Rows are points. Each copy is the shape, with its points in the same order, turned, moved and blurred by noise. Is it also mirrored, or only turned?

Shape (6 x 2)
44	-80
25	15
-18	13
-41	-26
-9	43
-31	1
Copy 1 (6 x 2)
-73	-56
16	-21
9	23
-36	36
39	19
-9	32
Copy 1 is: only turned
Copy 2 (6 x 2)
69	78
-19	37
-10	4
41	-18
-44	-5
7	-13
Copy 2 is: only turned
Copy 3 (6 x 2)
86	46
17	-17
-20	13
-14	55
-27	-19
-22	26
Copy 3 is: mirrored
Copy 4 (6 x 2)
75	-60
36	37
-4	22
-17	-20
-6	40
-13	-1
Copy 4 is: only turned

Shape (6 x 3)
21	-35	17
-54	10	17
-37	-13	-51
12	64	-3
73	-41	23
27	-10	12
Copy 1 (6 x 3)
22	-13	-30
17	-2	61
-21	-60	38
-53	35	17
11	-1	-79
2	0	-23
Copy 1 is: only turned
Copy 2 (6 x 3)
-22	2	51
3	-58	-6
60	-16	14
-12	13	-49
-41	49	70
-21	15	26
Copy 2 is: only turned
Copy 3 (6 x 3)
28	-6	-42
-10	-20	37
-61	-16	-16
-10	69	15
56	20	-80
21	18	-32
Copy 3 is: only turned

Shape (9 x 3)
-13	-15	30
-74	5	12
62	21	-66
-47	25	22
25	31	-66
-37	27	-38
-33	2	11
-31	-8	21
-24	-41	-2
Copy 1 (9 x 3)
14	-11	29
39	-47	-25
-63	88	-25
15	-47	-15
-45	43	-44
4	1	-62
13	-27	-9
35	-18	6
44	7	15
Copy 1 is: only turned
Copy 2 (9 x 3)
2	3	28
3	-53	7
13	80	-66
33	-33	11
19	45	-76
14	-21	-43
9	-15	9
1	-15	18
-39	3	9
Copy 2 is: mirrored
Copy 3 (9 x 3)
13	-42	-10
15	-38	-76
-17	81	21
-23	-29	-61
-13	70	-10
-2	27	-70
5	-26	-44
20	-37	-36
48	-11	-26
Copy 3 is: only turned

Shape (8 x 4)
-11	9	41	-16
-32	-38	-14	58
36	-34	0	-30
74	37	0	-37
-29	12	18	-33
9	-34	77	3
46	30	-26	-1
-14	-2	52	-4
Copy 1 (8 x 4)
21	-4	25	-46
24	-45	-35	34
70	39	15	4
33	94	-6	-42
-1	1	43	-21
76	-23	10	-58
16	66	-25	-6
29	-17	15	-44
Copy 1 is: mirrored
Copy 2 (8 x 4)
25	-57	-26	14
23	18	-78	-40
46	12	6	23
-20	-11	50	37
31	-59	-8	-15
38	-33	-66	59
-30	4	24	1
25	-52	-44	22
Copy 2 is: only turned
Copy 3 (8 x 4)
21	-34	3	-36
-60	-35	-6	35
0	-14	69	-17
65	34	56	-12
0	-17	1	-52
22	-87	29	-14
30	37	28	12
16	-54	3	-29
Copy 3 is: mirrored
Copy 4 (8 x 4)
14	-34	33	-10
-54	45	29	29
27	-22	-7	52
81	-18	-40	3
-7	-49	9	-13
30	-17	79	29
39	17	-42	-3
5	-31	52	-7
Copy 4 is: only turned

Shape (12 x 6)
9	-24	-23	-14	-38	22
-6	1	-18	13	-10	-58
-20	9	29	-33	36	-22
50	37	61	42	20	-24
-7	-35	37	3	-32	13
-10	57	7	-16	-25	-58
7	29	27	2	-35	-13
7	-12	1	12	7	-37
-21	-59	47	-16	28	-31
-18	7	-8	72	-39	-16
-7	5	14	72	23	-15
-30	-13	-8	-8	-8	20
Copy 1 (12 x 6)
9	-7	-20	19	26	31
22	10	-19	46	-11	-38
8	-34	35	-12	-21	-34
-6	26	35	16	-95	13
18	11	32	19	18	39
64	7	-10	4	-44	-39
44	23	6	14	-34	14
-4	-4	1	41	-13	-7
-10	-38	64	36	4	-8
14	78	-12	55	0	-12
-38	57	24	37	-22	-22
6	6	2	-11	33	0
Copy 1 is: mirrored
Copy 2 (12 x 6)
4	24	-21	38	-15	-30
27	-21	37	-16	-29	-21
18	-8	30	-1	27	51
25	-68	-24	-12	-56	62
-33	7	5	46	-31	12
74	-13	60	3	-42	27
34	-4	13	31	-49	25
10	-24	11	-11	-20	-5
-47	-38	40	18	21	22
-14	16	9	-25	-90	-5
-17	-18	-7	-53	-51	26
-8	36	5	15	-9	5
Copy 2 is: mirrored
Copy 3 (12 x 6)
9	-1	-2	-45	-28	-3
-39	-19	28	28	-13	9
-9	-5	10	33	25	-57
-13	-64	-66	63	14	-6
-35	3	-43	-22	-19	-35
-6	-20	23	71	-44	-19
1	-18	-24	26	-42	-21
-35	-24	1	15	4	0
-66	-7	-12	-8	33	-66
-41	10	-30	21	-31	52
-33	-5	-43	36	23	35
-1	29	0	-12	-1	-17
Copy 3 is: mirrored
Copy 4 (12 x 6)
-22	21	13	-15	38	35
-32	-22	-3	-28	-7	-44
37	-50	18	10	-5	-7
32	12	-27	-5	-89	-13
12	21	40	-53	0	23
20	-13	-44	-31	13	-51
26	22	-15	-33	-2	-15
-21	-21	14	-15	-28	-15
12	-58	68	-34	-29	5
-31	56	22	-26	-21	-50
-16	22	29	13	-53	-45
-7	8	38	-5	29	7
Copy 4 is: only turned

Shape (11 x 8)
57	24	4	-27	0	20	-49	20
23	-5	37	-17	-17	-18	54	6
9	-16	40	34	2	6	-19	20
-40	-33	-19	58	-32	0	93	-70
53	-9	-7	-5	40	17	-3	41
-7	39	5	2	15	-31	20	11
34	-1	15	-14	-11	37	-30	65
76	15	2	36	-11	-7	-12	10
-25	-71	-30	46	-38	-49	50	-39
-26	29	-4	8	-38	-15	64	47
-8	26	9	-38	-24	-5	24	26
Copy 1 (11 x 8)
49	-15	-41	53	0	17	-16	-19
7	18	29	20	-45	-9	0	41
-9	-41	1	47	-10	-9	35	-3
-78	32	60	-70	-52	19	52	-6
1	16	-49	48	23	-18	8	15
23	-5	24	-15	4	-34	-6	5
35	-31	-44	52	6	23	17	29
31	4	-41	32	-35	-26	30	-32
-88	-11	4	-57	-78	-12	16	2
29	-10	14	-54	-18	-7	30	57
32	-11	15	-8	-9	19	-19	40
Copy 1 is: mirrored
Copy 2 (11 x 8)
-27	-32	56	0	-7	5	-27	-9
31	-21	-51	-5	-42	-5	5	4
12	-2	7	-4	-4	51	25	-14
31	53	-87	18	-42	-37	95	-44
-9	-53	12	-5	22	4	6	12
39	18	-7	-5	12	-13	-14	-5
-50	-17	15	2	7	46	-20	17
2	-37	16	11	-6	9	1	-52
27	31	-55	-54	-27	-19	91	-46
11	36	-90	-13	-13	0	-31	-5
4	19	-22	-6	-17	-24	-39	20
Copy 2 is: mirrored
Copy 3 (11 x 8)
46	34	-49	-42	13	62	-39	17
22	-50	13	20	-12	62	12	24
-10	-9	12	-17	-20	30	-57	9
-10	-44	70	42	-13	-11	32	-72
69	3	22	-20	17	64	-52	8
17	18	27	2	9	23	14	48
55	-4	-5	-65	-29	62	-48	21
23	46	-1	16	-20	82	-45	-1
0	-49	36	67	-36	-40	-8	-35
35	-13	49	-7	-43	31	44	38
51	-19	-11	-26	-12	33	33	45
Copy 3 is: mirrored

Shape (14 x 9)
-7	5	13	66	10	45	17	-27	5
-28	-18	-23	-46	-26	-28	22	-22	-2
-22	-8	1	58	5	34	9	60	21
6	-49	15	-16	-51	-32	-41	-43	8
-49	69	23	5	-9	8	2	6	10
-9	9	5	-1	-15	-56	17	-11	44
-17	0	20	49	32	54	5	3	-76
8	12	12	1	61	23	-15	30	-71
34	-20	-27	24	74	1	-15	-10	-54
-16	49	-28	17	-5	62	-50	6	-42
-81	15	10	-2	-22	-37	7	-26	-33
53	1	-51	-10	22	-15	57	-95	32
-37	-46	56	-24	25	-12	-3	-2	71
-13	29	31	-5	0	-21	84	-2	-23
Copy 1 (14 x 9)
9	6	-3	-23	2	11	67	47	25
-28	10	29	34	7	-28	22	-53	3
19	-30	-36	-9	42	-24	68	40	-30
9	63	26	32	57	24	49	-61	18
-38	3	-42	21	20	-49	29	31	47
18	-4	-16	21	25	-33	39	-52	40
-15	30	23	-53	12	-1	7	77	-22
-30	18	-14	-51	20	-8	-29	30	-42
14	6	7	-58	-2	47	-29	5	-30
-38	43	-51	19	5	24	12	68	-26
-20	12	35	53	33	-47	-1	10	39
8	4	17	-13	-83	37	41	-76	45
-35	-41	6	-20	90	-2	63	-50	40
-8	2	13	-28	-11	-91	24	-10	33
Copy 1 is: mirrored
Copy 2 (14 x 9)
15	2	80	5	53	36	0	-11	13
-1	-40	-26	6	-4	-14	7	19	-32
22	-8	86	41	-16	35	6	-55	-2
-36	-40	11	-54	-23	0	52	31	-9
42	45	23	-16	13	-15	-18	-31	-30
-37	5	20	11	-10	-39	-6	7	-13
74	-10	42	14	52	47	47	-39	38
66	3	-6	15	4	36	37	-49	65
-4	-11	-14	30	26	64	42	-31	75
48	2	9	-44	20	65	2	-80	-1
23	16	-13	7	33	-18	47	3	-58
-68	-38	-12	16	71	17	-54	45	42
6	17	50	22	-58	5	11	67	-8
47	-11	20	37	42	-62	-9	1	14
Copy 2 is: mirrored

Shape (14 x 11)
-41	-18	-21	-5	-7	26	-3	-39	-41	55	40
-22	30	1	35	-17	45	7	-25	-61	-29	49
-38	8	-53	42	39	23	-29	19	-29	-35	-39
25	57	9	16	37	0	-26	-40	32	22	-1
25	19	-38	44	-3	18	-27	-7	-52	-44	-35
-21	-43	-47	-8	-55	-45	-18	24	6	30	16
1	50	-32	51	-10	54	49	-24	40	4	-18
32	-23	24	56	24	2	-29	44	1	59	-16
6	-31	-1	-24	-30	53	0	-42	-22	-37	-10
57	50	-12	21	-8	22	66	37	6	54	-1
60	-45	33	-7	48	-26	49	-24	22	36	62
-22	-37	23	49	49	8	65	-5	-26	37	-19
40	35	28	-10	-21	-5	-19	23	-8	-32	-21
47	27	-27	51	4	-3	67	-25	15	11	-42
Copy 1 (14 x 11)
-10	0	-54	-51	22	11	-18	26	25	-3	49
29	-2	-42	-38	-29	26	-60	37	-4	49	-14
11	-23	-10	30	-19	28	-25	67	12	-45	-43
27	16	-41	35	-28	-34	2	-20	-45	-29	11
43	-44	2	36	-47	12	-16	49	12	14	-21
-51	-17	-10	8	-9	60	-3	-38	69	-20	37
30	-20	-17	20	-31	53	-47	17	-83	-26	42
51	0	-41	77	48	16	-22	-28	35	-23	15
21	-13	37	-28	-37	-8	-62	22	25	0	42
39	36	-7	54	11	70	-6	-11	-56	24	61
72	44	6	-35	44	13	10	-84	-7	-18	33
40	-23	-4	-9	95	32	-35	8	-30	-22	-2
14	27	27	62	-37	-5	-38	-17	6	27	-5
46	-40	18	39	0	45	8	-12	-75	-5	34
Copy 1 is: mirrored
Copy 2 (14 x 11)
63	-16	-59	-15	-22	29	14	-32	5	-30	-30
10	57	-66	-34	-9	10	0	-19	-10	-12	36
39	32	-9	20	22	28	-91	-10	-18	-34	40
26	-42	35	-21	10	-19	-6	-47	1	-56	49
36	51	9	-20	28	17	-67	-50	-22	6	46
40	-2	23	46	-1	18	2	-19	-14	15	-69
41	25	31	-21	-2	-23	-17	16	73	-23	56
51	-38	35	23	-70	-43	-49	-33	-40	24	31
3	19	-21	-74	1	42	-36	-29	27	13	-22
64	-28	20	-6	5	-74	3	6	45	54	46
24	-82	33	-63	-17	-24	37	27	-49	19	1
73	-50	-10	-21	-47	24	-30	53	-8	18	54
-22	-17	27	-9	14	-10	-28	-54	-7	36	45
71	4	61	-25	15	-6	-7	7	28	27	64
Copy 2 is: only turned

Shape (15 x 12)
-33	3	-10	1	12	-24	27	-11	-10	15	38	-25
4	27	11	38	-9	-9	21	-3	-25	13	30	2
-10	-6	9	48	22	6	-1	-27	-17	-5	28	-53
-24	11	15	-11	12	-10	4	-9	10	1	16	4
-19	8	-1	15	26	-20	2	24	-27	22	31	15
-3	11	19	-10	1	-31	-5	-27	-7	-4	30	-3
-3	14	21	5	21	39	0	-16	18	20	-21	9
3	-23	10	2	16	-28	26	-3	-7	19	1	-27
-17	-1	16	5	-8	-23	6	-29	8	11	24	13
-1	-29	-9	-10	-56	-21	-6	-24	-12	19	21	13
-74	7	23	-5	9	-21	0	-28	-47	2	-51	-60
-18	-20	19	8	-26	22	10	-29	12	-95	34	7
-34	5	-49	-6	15	-15	1	-26	-13	4	-37	8
-6	-23	-2	86	-28	-2	-4	-10	18	13	-34	-11
-15	21	-8	-7	-3	-19	-1	7	-7	-4	28	-16
Copy 1 (15 x 12)
6	-39	1	11	-29	5	22	-27	-20	8	-20	13
-14	-24	18	10	-2	-15	25	13	-28	8	13	39
4	-31	-7	37	15	-28	14	-50	10	18	18	25
-1	-17	-15	-4	-12	-6	-5	0	1	-9	-19	12
-26	-4	-3	4	-42	7	12	-8	-19	13	11	40
-21	-31	-12	-12	-12	-30	15	-8	-16	-11	-11	-3
9	18	4	-17	14	-19	-26	9	30	14	-18	27
8	-21	2	19	-18	-7	-5	-4	-10	29	4	-22
-10	-27	-20	-23	5	-12	-1	-7	-25	7	-12	13
-22	0	-6	-26	27	0	27	-8	-58	8	-9	-23
-34	-21	-20	75	3	-21	-17	-28	2	51	-72	5
-7	-47	-21	11	64	11	-21	-11	-12	-79	4	-1
10	30	-8	26	-14	-18	-22	-26	-44	5	-51	13
29	9	-38	33	53	-20	1	9	-34	48	32	25
-4	-15	-15	11	-17	0	32	-4	-8	-17	-16	9
Copy 1 is: mirrored
Copy 2 (15 x 12)
-13	-4	0	4	23	24	50	-11	-22	27	19	15
-31	-7	11	6	2	29	-13	-20	-27	20	-2	5
24	-2	-14	-4	23	57	11	4	-44	6	-14	23
-11	-18	-3	-1	15	3	21	21	-14	15	22	-15
-11	-30	2	12	-1	7	12	-16	2	44	2	15
-13	-21	-23	-9	16	10	13	-5	-27	1	30	-19
2	-7	22	-32	-8	14	-7	57	-8	17	-1	-7
12	6	11	-3	-15	9	41	-9	-23	1	7	1
-13	-9	8	-8	24	17	13	-7	-15	11	22	-30
-16	6	12	-9	22	24	8	-27	30	-29	42	-20
0	-50	21	-20	37	1	65	20	-35	-49	-36	35
20	-3	-5	52	56	31	-26	42	-38	-28	60	-17
0	-4	32	-35	43	-33	19	8	-3	9	18	35
25	43	42	-3	29	21	-23	-5	-9	-12	-50	-9
-25	-5	-24	11	16	7	19	2	-6	9	17	14
Copy 2 is: only turned
Copy 3 (15 x 12)
-28	3	-14	19	6	5	-12	-1	17	-1	16	-56
-21	14	-28	14	-42	-7	8	-12	37	5	20	-11
-35	-19	-49	7	-30	-4	-1	-20	30	-8	-28	-40
-6	4	-1	9	0	7	-36	3	9	-8	3	-7
-21	-20	-26	19	-10	-20	-18	7	15	17	42	-11
-15	32	-32	18	-4	12	-21	11	-4	9	-9	-10
12	-34	10	22	-15	12	-16	3	32	-3	-31	23
-5	-6	-21	12	25	-20	-10	-4	30	17	-13	-34
-20	24	-7	-4	-11	10	-33	6	21	18	-10	-10
-32	23	7	-17	-1	16	12	0	2	69	-10	-18
4	-12	13	16	-33	-44	-20	28	-31	-18	-57	-80
-54	38	1	-37	-6	13	-13	-73	-22	-33	-28	18
-28	-17	23	1	13	-5	15	56	-9	-12	-14	-21
-24	-32	-5	-65	-32	-20	3	7	61	19	-31	-17
-3	6	-26	7	-6	7	2	5	-7	-2	18	-24
Copy 3 is: only turned

Shape (18 x 12)
-25	-37	30	16	46	-36	-1	52	-13	26	-7	-33
-8	-7	15	22	22	7	-2	-14	-1	6	-24	3
19	-33	-18	5	5	16	-24	-49	32	-11	-7	32
-48	-49	33	59	45	-49	0	-3	-16	29	32	-1
-15	-27	5	-4	-15	6	-7	-33	-7	6	-10	-3
-59	-36	13	53	36	5	0	45	-7	-4	23	-50
59	2	-40	-38	-13	31	14	-14	-3	-18	37	20
-11	-12	-1	44	19	-2	-22	2	-17	-17	-24	15
21	10	-23	42	8	-30	61	-24	9	23	14	-13
19	4	-69	34	-24	-29	16	-12	-2	54	25	-32
22	12	-35	-1	-24	27	35	-15	-12	7	14	43
-6	-68	45	49	-2	-14	-1	24	23	-24	-18	-5
5	-8	0	59	33	-28	-8	46	-8	23	32	-5
8	42	-27	-15	-32	-20	-3	-35	32	-11	14	18
-5	-41	-5	8	-2	-17	-8	-13	16	-7	-44	22
32	29	-20	28	1	-6	14	-45	27	57	14	-30
-7	-26	-24	7	36	-12	5	-24	10	-30	-14	2
16	13	-62	-25	-8	41	32	10	38	22	27	40
Copy 1 (18 x 12)
4	7	0	-24	65	53	26	-2	-13	-16	-32	36
21	20	2	15	14	22	6	0	29	-15	3	-3
22	3	-41	62	1	-15	-13	-12	55	-9	-13	-12
14	46	-8	-32	95	21	9	-10	34	20	-22	20
0	8	-23	15	17	12	-31	-14	19	-15	-1	-25
30	20	19	-37	48	54	-9	18	2	19	-71	10
-22	-47	-28	48	-39	-42	-3	1	4	33	-1	-6
37	34	2	23	16	19	22	-16	13	1	-17	-21
-16	-28	48	-4	28	-9	6	-29	59	24	9	10
-12	-35	38	12	22	-1	-36	-78	22	39	-7	25
-23	0	21	44	-17	-40	-15	-3	11	25	16	-12
41	-4	0	13	78	12	13	20	15	-35	-43	-31
34	6	23	-9	52	4	26	-17	-5	32	-29	38
-1	-10	-4	3	-38	-55	-14	-47	36	-17	-4	-7
0	15	-13	47	28	7	8	-23	28	-43	-21	-22
17	-38	23	6	3	1	-33	-45	58	10	29	38
-6	7	-17	24	3	20	25	-12	52	-1	-34	-17
-32	-13	21	59	-39	-49	-26	6	17	14	-24	38
Copy 1 is: only turned
Copy 2 (18 x 12)
-51	-68	10	-19	30	10	17	-35	14	-2	-44	26
-14	-13	25	14	25	-9	-12	-27	-6	-1	5	9
-8	21	20	25	-28	-27	-23	-47	0	6	21	-35
-84	-27	20	10	28	29	-37	-62	28	-15	-43	26
-3	-19	1	34	-5	3	-16	-28	12	-18	19	-2
-60	-36	-15	-55	37	29	-4	-57	11	-16	1	42
17	47	-44	22	-22	-2	20	5	-4	9	-1	-60
-27	3	13	-4	22	-36	-23	-26	9	-12	-2	23
-9	42	36	20	35	46	27	-32	32	-18	-27	-16
20	37	21	-6	-8	53	16	-16	79	-8	-27	-4
10	46	-2	16	5	14	-10	22	4	-25	2	-49
-68	-41	11	-2	32	-33	9	-62	28	-28	20	-15
-59	3	6	-35	32	10	1	-20	43	13	-38	12
-15	49	20	45	-38	12	30	14	13	1	24	-2
-17	-21	36	20	-12	-37	-2	-38	9	-32	3	-14
18	31	44	25	12	52	14	-21	44	38	1	-11
-12	15	15	13	-10	-16	9	-58	-19	-18	-13	6
6	42	11	-26	-34	31	13	24	-13	-2	7	-67
Copy 2 is: mirrored
Copy 3 (18 x 12)
23	7	-10	-61	9	59	10	-32	-44	15	-4	-4
40	11	-22	7	-11	10	-5	6	-17	10	15	-9
16	16	-22	67	-23	-12	-4	-4	-3	17	-13	14
-6	-13	-40	-32	29	44	15	-26	-38	75	30	-10
4	0	-4	9	-8	8	-12	11	15	8	-2	-9
-6	9	-27	-46	9	82	11	30	-53	25	17	20
-18	22	19	29	-13	-71	1	14	-34	-28	-24	30
35	19	-32	3	5	21	-29	0	-18	16	28	23
-13	-23	-38	-21	-52	-39	4	-8	-54	15	32	-8
-61	-15	-50	-15	-33	-31	-38	-14	-57	-19	4	-18
-13	40	4	15	-21	-64	-16	11	-21	-1	22	-4
27	17	-37	-29	-24	41	15	-9	15	49	-4	46
-1	21	-57	-44	23	11	3	-20	-65	16	10	23
-12	5	-32	38	-18	-47	23	-6	3	-48	33	4
22	20	-15	19	-32	21	-13	-32	12	14	7	11
-5	-30	-60	2	-38	-39	-1	12	-50	-15	-4	-38
16	-11	1	32	-27	19	-4	-10	-28	10	18	24
-33	74	6	34	-43	-51	20	12	-52	-27	2	-8
Copy 3 is: mirrored
Copy 4 (18 x 12)
-23	-2	7	14	41	-13	19	34	50	-28	58	35
13	-14	23	6	24	-15	15	5	16	9	9	-14
45	-5	49	11	6	8	-3	18	51	20	-27	-56
0	-17	10	40	-9	-4	51	30	55	17	84	11
32	16	40	-8	3	3	23	-8	34	6	11	-16
-2	8	-1	56	-1	-59	41	11	46	-31	39	38
0	7	43	-14	-32	21	-59	-15	50	22	-62	-15
28	-23	54	30	9	-24	2	20	14	-5	20	-8
-6	-7	-13	-23	-34	-33	-30	3	33	39	37	-36
8	54	21	-37	-45	-38	-34	36	43	37	31	-20
-9	-2	44	-17	-54	11	-30	-11	3	17	-21	-34
44	-51	3	9	9	-18	35	35	59	-44	21	-1
-12	-14	10	31	-15	-25	-7	59	40	13	40	32
46	31	8	-1	-13	31	-51	2	5	26	-11	-41
36	-16	48	-5	19	0	3	21	37	-25	18	-52
11	31	-10	-32	-2	-25	-13	26	28	74	7	-27
18	-7	35	37	18	-12	-19	-7	51	0	17	-40
-35	34	24	2	-45	7	-35	18	16	4	-56	-56
Copy 4 is: mirrored

Shape (18 x 12)
0	4	11	1	-14	6	18	25	20	-7	-6	20
-7	21	-15	0	26	-9	18	-4	5	14	19	14
24	-16	2	-7	-11	-19	-3	-19	-8	-2	13	-4
16	18	3	-3	-10	-9	-7	18	1	-17	22	15
11	21	-21	12	-3	-11	8	-10	-50	-18	-95	7
11	16	-1	-5	1	-12	8	16	-7	-6	13	7
19	-2	-5	13	-13	9	-36	5	16	-12	-7	12
13	-26	-11	-4	-10	-16	-6	-59	-4	-4	21	17
25	20	12	1	-7	9	12	-34	14	-10	-10	-3
-32	13	1	6	1	2	8	-6	10	-19	-7	-6
-7	20	9	16	3	-5	14	20	-28	15	0	8
16	13	-4	2	-13	11	-14	7	-10	33	16	14
25	20	-13	-8	-11	42	-28	-2	2	-19	18	16
25	19	-5	9	-10	21	13	11	11	-17	-6	-14
21	23	14	28	0	-13	14	24	-3	-9	18	14
10	-41	-3	17	-8	8	-7	22	12	-19	20	14
14	22	-21	12	-12	-14	6	24	6	-18	13	-3
6	17	-2	-7	29	-16	-6	18	2	-15	21	0
Copy 1 (18 x 12)
-9	-7	3	-27	10	-6	-14	6	13	23	1	-3
7	-13	1	18	-6	20	3	39	1	14	14	11
1	7	0	12	1	29	-5	-9	-10	-13	-26	10
-17	-11	4	2	-2	23	-30	-2	15	17	-5	10
-17	-3	-6	-59	-56	37	34	-33	-19	-27	43	2
-8	-7	-2	4	-11	16	-19	4	1	13	4	11
-13	-21	-7	-11	7	31	-1	-15	36	-3	-15	-4
3	16	23	12	4	50	10	16	-3	-27	-43	7
-15	-24	21	-10	11	24	2	5	-22	-17	-4	-20
-30	9	-4	-8	10	10	2	27	11	-11	20	-4
-8	-2	-15	6	-38	2	-6	10	1	19	11	-9
-1	-34	-7	10	-27	8	-2	8	14	11	-30	2
-13	-48	19	-1	-7	24	-30	4	36	-20	-17	-1
-11	-32	-11	-24	10	15	-24	3	-5	-10	8	-12
-6	-6	-8	6	-7	26	-30	0	2	38	9	-20
18	16	-15	-9	18	18	-24	-5	42	-1	-22	-5
-17	-13	-26	-12	1	34	-30	10	5	15	2	13
-7	-10	-3	27	4	22	-21	3	11	10	26	17
Copy 1 is: mirrored
Copy 2 (18 x 12)
-23	4	16	18	18	9	-13	14	-32	5	-13	-6
-9	23	4	-12	32	26	12	-1	10	-16	-2	-14
-7	-2	-4	-7	-17	-12	-7	17	18	-14	-19	-20
-5	12	14	0	9	-17	13	7	-23	-9	-6	-30
-4	-56	16	17	-29	38	10	35	8	20	67	2
-11	3	4	1	16	-3	10	1	-9	-9	-2	-23
20	3	29	-9	-4	-10	-7	38	-21	5	-13	-1
-3	28	8	-2	-33	-1	-12	29	42	-22	-24	-13
-30	-2	28	-9	-16	1	1	13	2	-20	-5	21
-2	19	-6	5	-4	23	-1	-3	-19	2	2	19
2	-5	9	8	25	11	-13	-18	-8	-8	22	-20
9	1	39	-17	15	-2	-15	-4	5	1	-11	-27
15	16	54	-1	1	-26	22	10	-7	11	-16	0
-5	-18	26	3	5	3	16	6	-24	-13	-17	11
-5	1	15	7	24	-8	-3	4	-30	-37	7	-23
26	9	2	27	18	-13	-14	33	-13	-7	-36	-12
5	-3	8	1	4	10	22	6	-33	-18	-10	-26
-1	16	-10	-14	28	-10	25	8	-11	-12	0	-15
Copy 2 is: mirrored
